Every row gives one point. The points of each table are mixes of a few directions, plus a little noise. Count the directions of each table, and those that both share. Where both have some left over, give the other angles between the two spaces (their principal angles), to ten degrees, smallest first.

First:
[[ 30 -22]
 [-18  13]
 [-29  21]
 [-31  22]
 [ -9   6]
 [ 32 -23]
 [ 24 -17]]
Second:
[[  7  27]
 [  1   6]
 [-17 -60]
 [  3  10]
 [  5  17]]
Directions: first 1, second 1, shared 0; angles 70

First, 8 rows:
[[  7 -27 -60 -19]
 [ -1   5  12   4]
 [  6 -25 -56 -18]
 [  4 -17 -38 -12]
 [ -3  11  26   9]
 [ -5  23  52  17]
 [ -1   4   9   3]
 [ -6  25  57  19]]
Second, 7 rows:
[[-42  19  21  18]
 [ 51 -22 -25 -24]
 [-57  25  29  25]
 [ 18  -9 -10  -8]
 [ 47 -21 -24 -20]
 [-20   9  10   9]
 [  4   0  -1  -1]]
Directions: first 1, second 1, shared 0; angles 50

First:
[[ -3  -3  -2   0   0   2   0  -2]
 [ -4  -8   1   0  -7   3  -4  -4]
 [-37 -41 -29  -5  23  28   4 -23]
 [  7   7   6   0  -8  -5  -3   5]
 [ 16  21   9   3   1 -11   3  11]
 [ -5  -7  -2  -1   0   4  -2  -3]
 [ -4 -14   6   0 -23   4 -10  -4]
 [  0  -3   5   1 -11   0  -5   1]
 [ -4 -13   6   0 -22   4 -10  -3]
 [ 29  60   2   3  50 -25  24  25]]
Second (7 x 8):
[[-10  -3  -8   0  20   8   8   8]
 [ -8  -1 -17 -15  33   4   7 -13]
 [ -1  -4   1   7 -10   1  -1   0]
 [ -1 -15   4  14 -30   2  -6 -13]
 [-11   1 -12  -1  32   9  11  12]
 [ 29  13  21  24 -50 -21  -7 -11]
 [  4  11  11 -29   5  -4 -11  17]]
Directions: first 2, second 4, shared 2

First, 11 rows:
[[ 48 -36  16   1   9 -10 -12  -8 -42 -46 -23]
 [-33  21 -21  10   9   9  -3   8  21   6   8]
 [-23  20   0  -9 -15   2  14   2  27  41  17]
 [-27  19 -13   4   1   6   2   6  21  16   9]
 [ 43 -32  17  -2   4 -10  -8  -8 -35 -33 -18]
 [-47  37 -10  -7 -16   7  18   6  46  60  27]
 [ 27 -19  12  -3   0  -5  -3  -5 -20 -17 -10]
 [ 30 -19  20 -11  -9  -9   5  -7 -17  -1  -6]
 [ 28 -24   2   8  15  -3 -15  -3 -31 -44 -19]
 [ -8   3 -10   8  11   4  -7   3  -1 -13  -3]
 [-38  28 -13   1  -6   7   9   6  32  33  17]]
Second (8 x 11):
[[  9   0  22   2 -39  -1  13   8  26  54  17]
 [  2  -1   2  -8   4  -3   2  -5  -7  -6  -2]
 [ -6   5   0  29 -23  10  -4  21  32  32  13]
 [ -7   0 -15   2  23   2  -9  -3 -13 -31 -10]
 [  0  -4  -8 -20  28  -6  -3 -16 -31 -40 -15]
 [-21  10 -28  47  12  18 -24  25  22 -16   0]
 [  1  -5  -8 -25  32  -8  -1 -19 -35 -44 -17]
 [ 21  -6  34 -27 -37 -12  25  -9   7  52  14]]
Directions: first 2, second 2, shared 1; angles 50

First (11 x 14):
[[  3 -14  -1  10  -4  13   7  11   1  32   2  -5  31  -6]
 [ 13  11  -6   2  -8  16  -5   2 -15   0   4  18   6  18]
 [ 13  15  -2  19   9  24  -6   6 -20   2  -6  15   4  14]
 [ -8  19  -5   8   3 -11   7  -5   2  -4 -13   5  -2   8]
 [  0  -5 -12   0 -17  -9  20 -10   3  26  11  -2  20  -7]
 [ 13  18 -13  14  -1   4  11 -16 -19   2   8  12  -7   4]
 [ -7 -14  16 -16  12  -4 -19   8   9 -26  -3 -13 -22  -9]
 [  8 -37  14 -11   8  14 -14   7   1   3  18 -20  -4 -24]
 [-12  22 -12  -4 -10 -28  16 -17   8  -9  -5   8  -8   8]
 [-30 -12  14 -17  10 -37   0   0  33 -20 -14 -27 -19 -19]
 [  5  -4   7  -6   1  16 -17  13  -5  -8  -2   6   3  11]]
Second, 9 rows:
[[  5  -6  12   8  19  23 -19  19  -7  -5  -9  -3   0   1]
 [ -3   3  -7  -5 -10 -12  10 -10   4   2   5   2   0  -1]
 [ -3   4  -7  -5 -11 -13  11 -11   4   3   5   2   0  -1]
 [  2  -3   6   4   8  10  -9   8  -3  -2  -4  -2   0   1]
 [-13  16 -33 -23 -50 -60  51 -49  18  12  25   8   0  -3]
 [  6  -8  16  11  24  28 -24  23  -8  -6 -12  -4   0   2]
 [ -1   1  -2  -1  -3  -3   3  -3   1   1   1   0   0   0]
 [  4  -5  11   7  16  19 -16  16  -6  -4  -8  -3   0   1]
 [  2  -3   5   4   7   9  -7   7  -3  -2  -4  -1   0   0]]
Directions: first 5, second 1, shared 1

First:
[[ -6 -12 -27   7 -10   4 -56 -14 -19 -18  -9  28  10  -9 -17  -6   5   0
   23  -2]
 [-19  -4 -12  -4   5 -19 -10 -27  13  -6  16   9   4  -3  22  17 -16  -3
   -9   3]
 [ 12 -11   0  -7 -24   9  -6  37 -21 -11  -5 -14  -7  26 -17 -11   2   4
    8  -1]
 [  6  15  31 -10  12   1  60  15  21  22   7 -30  -6   2  20  -2  -7  -2
  -28   3]
 [-11  23   8 -24  -2   2   8  16  13  13   1 -16  15  -6  32 -21 -10   0
  -48  17]
 [-16  40  12  11  19   7  31  17  14  14   8  -7   6  14  -3  32  11  -5
   -4  -6]
 [ -5   3  10   1   1  46 -12   8 -10   5 -15   1  24 -22 -24 -19   5 -11
   17 -10]
 [-21 -11 -19  14  12 -30  -7 -38  12 -14  25  20  -8  10   6  50 -10  -4
   20  -9]
 [ 29 -32  16   3   4  -6  29 -18   2   4  -5  -7 -23 -13  -2 -15  -2   3
   12  -5]
 [ 28  -1  11   7   4   0  13   0  -3  11 -18  -2 -13 -15  -5 -25  16   9
   -2   3]
 [  1 -10 -30   2 -21 -14 -51   5 -22 -22  -5  18  -3  15 -10  -1   6   9
   10   5]]
Second:
[[ -6   6  32  -2  23  30  25 -16   3  -7  11   0  17 -24 -16   5 -16 -29
    6   4]
 [ 33   7  28 -42  18 -32 -10  22  -1 -20  40  43  20   8 -13  -8  12 -32
   11  19]
 [  8 -17   6  -5  16  -1  -9   7  18  -1   2   0  18   1 -18  11  10 -18
  -14 -12]
 [ -7   1   0  -5  -2   4   9   1   6  15   2   4   2  -4  12  -7   1   7
   16 -12]
 [  7  10  16  -3   9   0   2  -4 -13 -22  11   7  -1  -3 -13   2  -8 -16
   -5  21]
 [-14   4 -25  21 -23   0  -4  -7 -13   3 -22 -17 -25   8  16  -1  -6  29
   -6   2]
 [-16   5 -12  35 -10  21   4 -21 -17 -15 -24 -31 -23  -4  -7  11 -17  13
  -25  14]
 [ 13 -14 -16 -19  -7 -31 -22  27  17  17   6  17   7  18  11  -7  25  10
    6 -19]
 [  7  -4  16  -9  14   1   1   2   6  -6  11   7  13  -4 -12   4   3 -20
   -3   1]
 [-30   2 -41  30 -39   6   4  -9  -2  33 -35 -28 -32   4  42 -11  -3  56
   11 -21]]
Directions: first 6, second 4, shared 1; angles 80, 90, 90

First:
[[ -4  -4   0   9   3  -5  -1 -19  -1   0 -12  24   7 -10   6 -25 -19 -12
   -8   0 -22  -5   0  12   3 -15  -3   8  -4  13   3  12]
 [ 16 -18  32  23  20 -16 -26  -1  32   2  -8 -14 -19  17 -20  33  43   0
    5  -2  19  24  16 -48 -22  34   8  18  33 -20 -31  -1]
 [ -7  13 -16 -20 -14  17  24  16 -16  12  12 -23   1   2   1   7   5  10
    2   5  11 -18  -6   4  21   1  13  -7 -14   5  10  -9]
 [ 21  -7   7   2   7 -17 -47  25  21 -39  13  -8  -6  17  -3  39   9  18
   17 -16  31  51   3  -5 -54  13 -36 -23  30 -47  -8 -19]
 [ -9   5 -14  -3  -6   2   8 -10 -12  -4  -4  22  13 -11  11 -25 -29  -5
   -6  -2 -21 -10  -6  27   9 -26  -6  -1 -12  14  14   7]
 [  0   6   7 -16  -3  17  14   3 -12  12   9 -19  -7 -12   2  -7   7  -2
    2  11   9 -20  -5   3   9  15   5 -15 -19  10   2   0]
 [ -3  -1  10   1   3   7  14 -13  -3  19  -5  -2  -5  -9  -2 -14   7 -10
   -5  10  -8 -20   1  -9  16   8  15   9  -9  18  -5   9]
 [-12   6 -27   2  -9  -5  13  -1  -8  -2  -6  19  17   5   5  -7 -22   3
   -7  -8 -19  -4  -4  16  18 -30   6  13  -3   7  15   2]]
Second, 10 rows:
[[ -3  -3  11   6   4   4  13 -11   1  21  -7  -6  -6  -2  -7  -5  16  -8
   -5   8  -4 -16   5 -18  17  11  21  16  -3  15  -9   7]
 [  7 -20  23  35  20 -25 -26 -28  26  -4 -24  28  -4   1  -7  -7   5 -15
   -7  -4 -18  17  13 -20 -16   2   0  28  24   0 -20  15]
 [ 10  12   8 -38 -10  29   3  36 -14  -2  35 -53 -16  -4   1  24  22  16
   19  10  46  -4 -10   3 -14  36 -13 -51 -18 -18   4 -21]
 [ -8  -3  -7  16   2 -11   8 -16   4   8 -16  21   8   4  -3 -10  -6  -7
  -11  -3 -22  -5   5  -6  17 -18  15  29   6  13  -1   9]
 [-12  13 -26 -15 -14  10  20   5 -20   1   5   6  13  -4  10 -13 -23   4
   -3  -1 -10 -15  -9  25  19 -24   1  -6 -17  11  20  -2]
 [  5 -15  13  28  14 -22 -18 -16  22  -2 -18  18  -2   9  -9   4   9  -7
   -5  -6 -11  17  12 -22  -9   0   5  28  24  -4 -16   8]
 [ -6   3 -21   3  -5  -9  -3  -1  -3 -14  -4  23  15   3   8  -7 -26   3
   -4 -10 -16   9  -3  20  -1 -29 -10   4   3  -2  12   0]
 [  5   1  10  -6   0   7   4  15   4  12   9 -32 -13  11 -12  27  34   9
    6   5  25   0   4 -28   3  27  15   0   6  -9 -11  -9]
 [  6  13   5 -40 -10  30   2  20 -24  -9  30 -29  -8 -22  15  -9  -9   5
   15  11  26 -13 -16  32 -15  20 -28 -60 -33  -4  15 -11]
 [ -5  -1 -16  10  -1 -13  -5  -5   3 -11  -8  25  13   5   4  -5 -20   0
   -5 -10 -17  10   0  11  -1 -25  -5  12   8  -1   7   2]]
Directions: first 4, second 4, shared 4

First:
[[ 20  -6 -30  -7  -6 -12   8 -21  20 -13 -10  26  -9  -8  -1  25   3   9
    3 -12  -3  11   8  -5 -18  -9 -16 -17   7  -4   5   2]
 [-16   0  13  13  19  20  -5  29 -13  13  -2 -21  -2  -6   4 -43  18  -5
    2   1  -1   0 -10  31  42 -12   3  21  -6   8   4 -10]
 [ 15   1 -13  -5  -8  -8  -1 -22  11  -9  -4  20  -2   1 -10  18  -2   3
    2   0   0   6   9 -17 -18  -1  -1 -14  -2   1   1   5]
 [ -6   4  19   0   2  13  -4  10 -12   4  15 -14  -5   8  -5   0 -10   0
   -9  -3   6   2  -4   6   3  19   4  18  -2   2 -13  -8]
 [-35  -3  18   9   8   1   9  40 -20  16   1 -44  16  -3  35 -27   0  -7
    2   5  -9 -25 -22  28  33   1   1  15  13 -10   4  -1]
 [ -5   6  12   0  -4  -3  -6  -4  -7   2   2  -3  10   7  -5  -2  -4  -7
    0  11   2  -6   2 -14  -7   5  12  -2  -7   3  -1   5]
 [  1  -4 -10  -4  -3  -4  10   1   6  -3   1   0  -5  -3   9  13  -4   5
   -1  -9  -3   1  -3   6  -5   4 -12  -2  11  -6  -1  -2]
 [ 25   5 -11  -6 -10  -9 -12 -36  12 -11  -7  37  -1   5 -28  16   3  -1
    4   7   6  11  18 -34 -28  -4   7 -20 -16   9   2   9]]
Second, 11 rows:
[[ 17 -12  13   2  10  -5   4   3  -7   2 -14  -6  23   4  -1  12 -25 -23
   13  -1  -8  -3   2   5   6   8  24  15 -23   2   6  -8]
 [ 19 -15  -4   0   7  -1  15  11  10   0 -12  -7   1  11  -1   6 -32 -25
    8   3 -10  13 -10  20  12   8   2   2  -5  -1  10   8]
 [ -5   1  17   2   3  -6  -3   3 -13  -4   3  -6   9   5   2  -6  -1 -12
    2  10 -11 -13  -8  -8   6   0  26  13  -1   0   6   8]
 [  1   5 -19  -2  -5   6  -4 -13  10   5  -1  13  -7 -17   1   6  23  29
   -3 -18  14   6  16   0 -11  -6 -28 -14  -2   1 -11 -19]
 [-13   8   3   3   4  -7  -9  -6 -10 -11   3   8   1 -11   7 -10  30  11
    1   1 -10 -16  -1 -12   3 -21  17   6   8   0   5   1]
 [ -1  -3  23   2   6  -6   1  12 -13  -6   1 -14  11  16   1  -6 -22 -29
    4  19 -16 -10 -16  -2  11   5  35  15   0   0  10  17]
 [ 22 -10 -20  -3  -3  10   5  -9  18  16 -14   6   3  -9  -6  23 -11  12
    3 -24  20  20  21  16 -10  12 -35 -12 -21   1 -11 -28]
 [ -5   1  26   1   2  -3  -2  10 -15  -1   6 -16  10  18  -2  -6 -23 -24
    2  18  -8  -9 -13  -7   5  13  28  13  -2   1   4  14]
 [  4   3 -24  -7 -17  18   1  -7  23  21   6   2 -19  -2 -10  13  -6  25
  -11 -16  34  26  15  11 -20  19 -60 -28   0   0 -23 -14]
 [-15   9 -11   0  -3  -1  -2   0   3  -9   9   8 -19  -6   4 -16  27  14
   -7   4  -5  -4  -8  -4   1 -17  -6  -6  24  -4   3  13]
 [-23  15  -5   1  -5  -3  -9  -5  -6  -8  13   9 -13  -9   5 -17  40  23
   -9   4  -2 -13  -2 -15  -2 -19  -1  -3  22  -3  -1   7]]
Directions: first 4, second 4, shared 1; angles 50, 70, 90

First:
[[-11  10  -7 -10   3   9  12  -5 -13   8   7   7   5 -21  -4   4 -20   7
   -3  -1  -7  11   4  -8   1   8   2  12   8  15  19 -23]
 [ -9 -34 -34  52 -32  -9 -21   4 -25 -50 -41 -15  15  60  -9  26  24 -16
   55   2   1 -14 -23 -16  11 -12  26   8 -13 -26  -7  37]
 [ -9   3  -3  -5   4   2   7   1 -11   9  -3   3   0  -9  -2   4 -13   4
    0  -4  -4   2  -1  -9   3   6   4   9  -1   1  10 -14]
 [ -1  -1   2  -1   1  -2   0   2  -1   3  -3   0  -2   0   1   0  -1   0
    0  -2   0  -2  -2  -2   1   1   1   1  -2  -4  -1  -1]
 [-22  -2  -5  -3   7  -3  12   7 -28  20 -20   2  -2  -8  -3  12 -26   7
    7 -12  -7  -2 -11 -26  11  14  15  22  -9 -12  18 -27]
 [  9   3  44 -28  32 -18   4  17  22  53  -5   0 -31 -14  15 -19  -4   6
  -36 -13   9 -19  -3   3   0   8 -10 -10 -19 -29 -20 -12]
 [  5   9   4 -10   3   6   3  -5   9   2  16   4   1 -13   1  -6  -1   2
  -11   4   0   8   9   9  -5   0  -8  -5   8  14   2  -4]
 [ 15   1  14  -4   3  -4  -6   1  20   1   8  -2  -7   3   6 -11  15  -3
  -11   3   6  -4   4  14  -6  -6 -10 -14   0  -2 -16  13]
 [ 23  11 -15   9 -21  19 -11 -23  26 -48  41   1  20   2  -4  -9  27  -8
    1  23   1  21  22  34 -16 -19 -19 -22  28  44  -6  30]]
Second:
[[ 19  16   1  18  24   6 -11   0   4   2   3  15  20 -19 -20  -8   8 -25
    8   7 -30 -31   1  -8   2  -5  23  -5 -20   8 -10 -13]
 [ 26  22   0  26  33   8 -15   1   5   2   5  21  28 -26 -28 -10  11 -35
   11  10 -43 -42   1 -10   2  -7  32  -7 -27  11 -13 -18]
 [-15 -13   0 -15 -19  -4   9   0  -3  -1  -3 -12 -15  15  16   7  -6  20
   -6  -5  24  24  -1   5  -1   4 -18   4  16  -6   8  11]
 [-31 -27   0 -31 -41 -10  20  -2  -6  -4  -7 -26 -34  32  34  14 -13  42
  -13 -12  51  51  -2  12  -3   8 -39   8  33 -13  16  22]
 [ 18  16   0  18  23   5 -11   1   4   2   3  14  18 -18 -19  -7   7 -24
    8   7 -29 -29   2  -7   1  -5  22  -4 -19   7  -9 -12]
 [ 19  16   0  18  25   6 -12   1   4   2   4  15  20 -19 -20  -8   8 -27
    8   7 -31 -31   1  -7   1  -5  24  -5 -20   9 -10 -13]
 [  6   5   0   5   7   2  -4   1   1   1   2   5   6  -6  -6  -2   2  -8
    3   2  -9 -10   0  -2   1  -2   7  -1  -6   3  -3  -4]
 [-16 -13   0 -16 -21  -4  10  -1  -3  -2  -4 -13 -17  17  17   7  -7  22
   -7  -7  26  26  -1   6  -2   5 -20   4  17  -7   8  11]
 [-24 -20  -1 -23 -30  -7  14  -1  -4  -3  -4 -19 -24  23  25  10 -10  32
   -9  -8  38  37  -1   9  -2   6 -28   6  24  -9  12  15]
 [-16 -13   0 -15 -20  -5  10   0  -3  -2  -3 -13 -16  16  17   7  -7  20
   -6  -6  25  25  -1   6  -2   4 -19   5  17  -7   8  10]
 [ 13  12   0  13  17   4  -8   1   2   2   3  11  14 -14 -14  -6   5 -18
    6   5 -21 -22   1  -5   1  -3  17  -3 -14   6  -7  -9]]
Directions: first 3, second 1, shared 0; angles 90

First:
[[-10   4 -11  -5  14  -5   5  16  27  20   2  16   0   3 -18  12 -17   1
  -14  10  -8  -8  13  23 -37  -1   2 -22   3   4   0  12]
 [ -4   2  -6  -2   7  -3   3   7  12   9   2   6  -1   2  -9   5  -8   0
   -7   4  -3  -3   5   9 -17   0   1 -10   1   2   0   5]
 [ 16  -9  20   9 -25   8  -8 -25 -44 -32  -5 -26   2  -5  29 -20  28  -1
   21 -16  13  12 -20 -35  60   2  -2  36  -4  -6   2 -21]
 [  7  -3   8   3  -9   2  -3  -9 -17 -13  -1 -10   0  -1  12  -6  10   0
    8  -6   4   5  -7 -14  22   1  -1  12  -2  -3  -1  -7]
 [-11   6 -14  -5  17  -5   5  18  31  22   4  19  -1   4 -20  13 -19   0
  -15  10  -8  -8  13  24 -41  -1   1 -24   3   4  -1  15]
 [  0   1   0   0   2   0   0   0   0   0   0   0   0  -1   0   0   0   0
    0   1   0   1   0   0   0   0  -1   1   1   0   0   0]
 [ 14  -7  18   8 -21   7  -8 -23 -40 -30  -4 -24   2  -5  27 -16  26   0
   19 -13  11  11 -17 -32  54   2  -2  33  -4  -6   0 -19]
 [ -1   1  -1   0   1   0   1   2   3   1   0   2  -1   1  -1   1  -2  -1
   -2   1  -1  -1   1   2  -4   0   0  -3   0   1   0   1]
 [-11   5 -13  -5  16  -5   6  17  29  21   3  18  -1   3 -19  12 -18   0
  -15   9  -9  -8  13  23 -40  -2   2 -24   3   5  -1  14]]
Second (8 x 32):
[[  1  -1  -3  -1  -7  -6 -19 -23   4 -18  -3  -2  -5  12  24 -10  22   0
   -4 -28  28   5  -1 -16  40  17 -14   8 -38  10   9  25]
 [ -5 -13   0 -15   1  11 -10  13   1 -10  25  -6   6 -25  -9 -16   2   9
   11  17 -19   3 -14 -12  -5  21  18  -2   3   0 -11 -35]
 [ -4 -16   3  11  13 -14  13   4   7  10   5   0  11  -5  -3  17 -15   8
    6  16 -34  -4  -3  -1 -31 -15   9 -17  34   6  -8 -18]
 [ -5  -4  -1 -13   2  15  -3  17  -4   1  17  -4   3 -19 -15  -9  -4   3
    7  19 -17   1  -6  -1 -15   9  14  -1  11  -6 -10 -28]
 [ -3  -2  -7  -5  12   3   7   1  -1   5  12  -5  -7 -10 -18   8 -11   5
   16  16  -6  12  -6   3 -22  -1  10 -19  20  -1 -23 -14]
 [-13  14 -15  -5   3   4 -16 -26  -6   9  -8  -5 -10  28  23  11   9 -15
   -4 -26  18  11  19  -2  12  -5 -30   4 -17   7   2  39]
 [ 21  13  12  17 -12 -11  18   2   1  -1 -28  11  -5  11  -6   0  -1  -2
  -13 -10  29 -10   2  17  15 -13  -1   9 -10  -9  17  21]
 [  8   9  12  10 -12  -2   8  12  -2   6 -20  10   7   9   4  -2  -1  -7
  -19  -5   0 -18  10  11   4 -13  -5  19  -3  -8  24   9]]
Directions: first 1, second 5, shared 0; angles 50
